Every row gives one point. Each copy is the shape, with its points in the same order, turned, moved and blurred by noise. Say if it was mirrored as well.

Shape (8 x 3):
[[ 0.55  0.17 -0.05]
 [-0.17  0.11  0.43]
 [-0.20 -0.05 -0.38]
 [-0.16  0.18 -0.07]
 [ 0.26  0.43 -0.25]
 [ 0.34  0.25  0.36]
 [-0.18 -0.34  0.30]
 [ 0.37  0.36  0.25]]
Copy 1 (8 x 3):
[[-0.32  0.39  0.04]
 [ 0.47 -0.10  0.14]
 [-0.06 -0.14 -0.49]
 [ 0.19  0.07 -0.26]
 [-0.10  0.51 -0.19]
 [ 0.02  0.34  0.38]
 [ 0.19 -0.47  0.19]
 [ 0.04  0.46  0.25]]
Copy 1 is: mirrored
Copy 2 (8 x 3):
[[ 0.52  0.27  0.49]
 [-0.26  0.12  0.35]
 [ 0.32 -0.02 -0.19]
 [ 0.09  0.20 -0.02]
 [ 0.51  0.42  0.18]
 [ 0.17  0.31  0.63]
 [-0.09 -0.30  0.32]
 [ 0.23  0.42  0.62]]
Copy 2 is: only turned
Copy 3 (8 x 3):
[[ 0.43 -0.12  0.12]
 [-0.27 -0.06  0.28]
 [-0.21 -0.03 -0.46]
 [-0.24  0.11 -0.04]
 [ 0.24  0.36 -0.01]
 [ 0.19 -0.10  0.42]
 [-0.51 -0.39  0.03]
 [ 0.17  0.00  0.38]]
Copy 3 is: only turned
Copy 4 (8 x 3):
[[ 0.25  0.48 -0.06]
 [ 0.08 -0.26  0.30]
 [-0.21 -0.07 -0.45]
 [ 0.07 -0.14 -0.15]
 [ 0.39  0.22 -0.37]
 [ 0.29  0.21  0.30]
 [-0.42 -0.13  0.23]
 [ 0.42  0.28  0.20]]
Copy 4 is: mirrored

Shape (11 x 6):
[[-0.15 -0.40  0.13 -0.18 -0.09 -0.06]
 [-0.04  0.04  0.11 -0.20 -0.86 -0.10]
 [-0.06  0.48  0.07  0.01  0.13 -0.12]
 [ 0.14 -0.33 -0.26 -0.28  0.01 -0.02]
 [-0.04 -0.02 -0.23 -0.24  0.37  0.11]
 [-0.13 -0.44 -0.16  0.14  0.01 -0.41]
 [-0.17 -0.43  0.11  0.37  0.36  0.01]
 [ 0.08  0.39  0.18 -0.27  0.36 -0.30]
 [ 0.68 -0.26 -0.22 -0.07  0.05 -0.10]
 [-0.15 -0.39 -0.31 -0.03  0.39  0.19]
 [-0.01  0.82  0.09 -0.15 -0.24 -0.62]]
Copy 1 (11 x 6):
[[-0.34 -0.32 -0.06 -0.14  0.12  0.33]
 [-0.10  0.02  0.20 -0.16 -0.60  0.53]
 [-0.08  0.51 -0.09 -0.10  0.19 -0.02]
 [ 0.09 -0.39 -0.09 -0.31  0.16  0.12]
 [ 0.04 -0.06 -0.03 -0.31  0.55  0.02]
 [-0.38 -0.41 -0.13 -0.08  0.00 -0.22]
 [-0.42 -0.30 -0.16  0.31  0.48 -0.07]
 [-0.12  0.47 -0.42 -0.36  0.28  0.04]
 [ 0.42 -0.35 -0.48 -0.08  0.04  0.02]
 [-0.07 -0.42  0.07 -0.12  0.61 -0.06]
 [-0.13  0.84 -0.17 -0.42 -0.37 -0.09]]
Copy 1 is: mirrored
Copy 2 (11 x 6):
[[-0.04 -0.03 -0.35 -0.16 -0.23 -0.25]
 [-0.39  0.20  0.00 -0.24 -0.75  0.15]
 [-0.02  0.39  0.10  0.06  0.16  0.20]
 [-0.04 -0.26 -0.16 -0.60  0.04 -0.09]
 [ 0.15  0.22 -0.35 -0.37  0.41 -0.04]
 [-0.25 -0.44 -0.18 -0.11 -0.01 -0.22]
 [ 0.12 -0.41 -0.41  0.21  0.14 -0.10]
 [ 0.21  0.40  0.39 -0.03  0.27 -0.09]
 [ 0.28 -0.44  0.15 -0.56  0.00  0.20]
 [ 0.07 -0.14 -0.58 -0.19  0.31 -0.03]
 [-0.35  0.59  0.73  0.00  0.10  0.08]]
Copy 2 is: mirrored
Copy 3 (11 x 6):
[[-0.08 -0.49 -0.14 -0.02 -0.04 -0.15]
 [-0.34 -0.02 -0.15  0.20 -0.67 -0.41]
 [ 0.16  0.21  0.44 -0.16 -0.01 -0.26]
 [ 0.16 -0.17 -0.37 -0.18 -0.04  0.03]
 [ 0.24 -0.10  0.05 -0.44  0.09  0.12]
 [ 0.40 -0.42 -0.25  0.00  0.03 -0.43]
 [ 0.47 -0.62  0.18  0.12  0.21 -0.02]
 [-0.02  0.26  0.29 -0.28  0.36 -0.28]
 [ 0.30  0.20 -0.48  0.17  0.17  0.15]
 [ 0.46 -0.46 -0.08 -0.34  0.03  0.22]
 [-0.09  0.58  0.36 -0.14 -0.12 -0.82]]
Copy 3 is: mirrored
Copy 4 (11 x 6):
[[-0.05 -0.29 -0.21 -0.10 -0.19  0.08]
 [-0.03  0.25 -0.32 -0.51 -0.66 -0.17]
 [-0.20  0.47  0.15 -0.16  0.17 -0.07]
 [ 0.26 -0.05 -0.33  0.03 -0.02  0.31]
 [ 0.00  0.09 -0.19  0.14  0.29  0.37]
 [ 0.12 -0.37 -0.24  0.20  0.06 -0.22]
 [-0.23 -0.32  0.06  0.55  0.02 -0.11]
 [ 0.05  0.21  0.29 -0.36  0.40  0.03]
 [ 0.60  0.08  0.03  0.23 -0.11  0.15]
 [-0.06 -0.15 -0.36  0.46  0.25  0.37]
 [ 0.04  0.62  0.14 -0.73  0.15 -0.55]]
Copy 4 is: only turned

Shape (14 x 9):
[[-0.50  0.46 -0.55  0.52 -0.18 -0.17  0.04 -0.12 -0.02]
 [-0.40 -0.17  0.24  0.50  0.39 -0.07 -0.22 -0.31  0.18]
 [ 0.25 -0.02  0.23  0.30 -0.17 -0.25  0.15  0.43 -0.05]
 [-0.46  0.26 -0.13  0.01 -0.12 -0.03  0.19 -0.34 -0.32]
 [-0.40 -0.14  0.01 -0.04 -0.53 -0.22 -0.49 -0.07 -0.33]
 [ 0.21 -0.01 -0.51  0.48 -0.51 -0.26  0.22 -0.55 -0.27]
 [ 0.42  0.41  0.06  0.08 -0.56  0.35  0.06 -0.37  0.20]
 [ 0.42  0.41  0.05  0.03 -0.33  0.00 -0.27  0.33  0.13]
 [ 0.30 -0.01 -0.29  0.14  0.07 -0.09  0.03 -0.31  0.33]
 [-0.23 -0.46 -0.18  0.35  0.14  0.55  0.12 -0.25 -0.27]
 [-0.01  0.04 -0.09 -0.11  0.32 -0.21 -0.29 -0.03  0.16]
 [-0.03 -0.25  0.13 -0.03 -0.21  0.22  0.38  0.08  0.47]
 [ 0.37  0.35 -0.46  0.15 -0.55  0.48  0.17  0.42 -0.31]
 [ 0.36 -0.24 -0.05 -0.35  0.19  0.02 -0.19 -0.48  0.14]]
Copy 1 (14 x 9):
[[-0.62  0.50 -0.28  0.08  0.40  0.00 -0.35 -0.29  0.09]
 [-0.03 -0.16  0.48  0.29  0.63  0.28 -0.26 -0.12  0.21]
 [-0.15  0.17  0.22  0.03 -0.11 -0.14  0.22  0.48 -0.06]
 [-0.42  0.10 -0.01  0.02  0.35 -0.06  0.05 -0.61 -0.27]
 [-0.34  0.02  0.34 -0.05 -0.14  0.05 -0.51 -0.30 -0.56]
 [-0.43  0.12 -0.33  0.68 -0.25 -0.36 -0.17 -0.38  0.00]
 [ 0.02  0.36 -0.06  0.12 -0.57  0.24  0.28 -0.49  0.22]
 [ 0.16  0.51 -0.05 -0.18 -0.38  0.23  0.04  0.16 -0.11]
 [ 0.20 -0.08 -0.25  0.23  0.02  0.01 -0.09 -0.15  0.29]
 [-0.46 -0.53 -0.04  0.44  0.26  0.52  0.14 -0.19 -0.07]
 [ 0.35 -0.06 -0.05 -0.12  0.35  0.13 -0.19 -0.02 -0.08]
 [-0.21 -0.32  0.12 -0.28 -0.17  0.10  0.24 -0.04  0.45]
 [-0.53  0.38 -0.58  0.01 -0.48  0.37  0.39  0.10 -0.29]
 [ 0.53 -0.43 -0.09  0.12 -0.06  0.09  0.01 -0.37 -0.07]]
Copy 1 is: only turned
Copy 2 (14 x 9):
[[-0.03  0.22 -0.54  0.09  0.52 -0.42  0.00 -0.46  0.21]
 [-0.25 -0.05  0.30  0.28  0.54 -0.26 -0.14  0.09 -0.31]
 [ 0.38 -0.05  0.10 -0.37 -0.14 -0.40  0.21  0.12  0.01]
 [-0.28 -0.08 -0.33 -0.36  0.37 -0.15 -0.18 -0.52 -0.13]
 [-0.19 -0.12 -0.03 -0.15 -0.15 -0.37 -0.74 -0.26  0.20]
 [-0.07 -0.03 -0.35  0.19 -0.30 -0.17  0.23 -0.82 -0.08]
 [ 0.00  0.34  0.17 -0.35 -0.10  0.46  0.25 -0.48  0.29]
 [ 0.40  0.40  0.01 -0.39 -0.15  0.07 -0.02  0.10  0.28]
 [-0.04  0.05 -0.18  0.17 -0.02  0.28  0.25 -0.01 -0.09]
 [ 0.19 -0.65  0.17  0.19  0.44  0.12 -0.17 -0.51 -0.22]
 [ 0.01  0.09 -0.21  0.00  0.18  0.11 -0.22  0.32 -0.25]
 [-0.07 -0.43  0.13 -0.28  0.21  0.17  0.35  0.14  0.32]
 [ 0.80  0.00 -0.29 -0.43 -0.08  0.15  0.06 -0.59  0.40]
 [-0.22 -0.13 -0.01  0.01 -0.17  0.61 -0.13  0.09 -0.36]]
Copy 2 is: mirrored
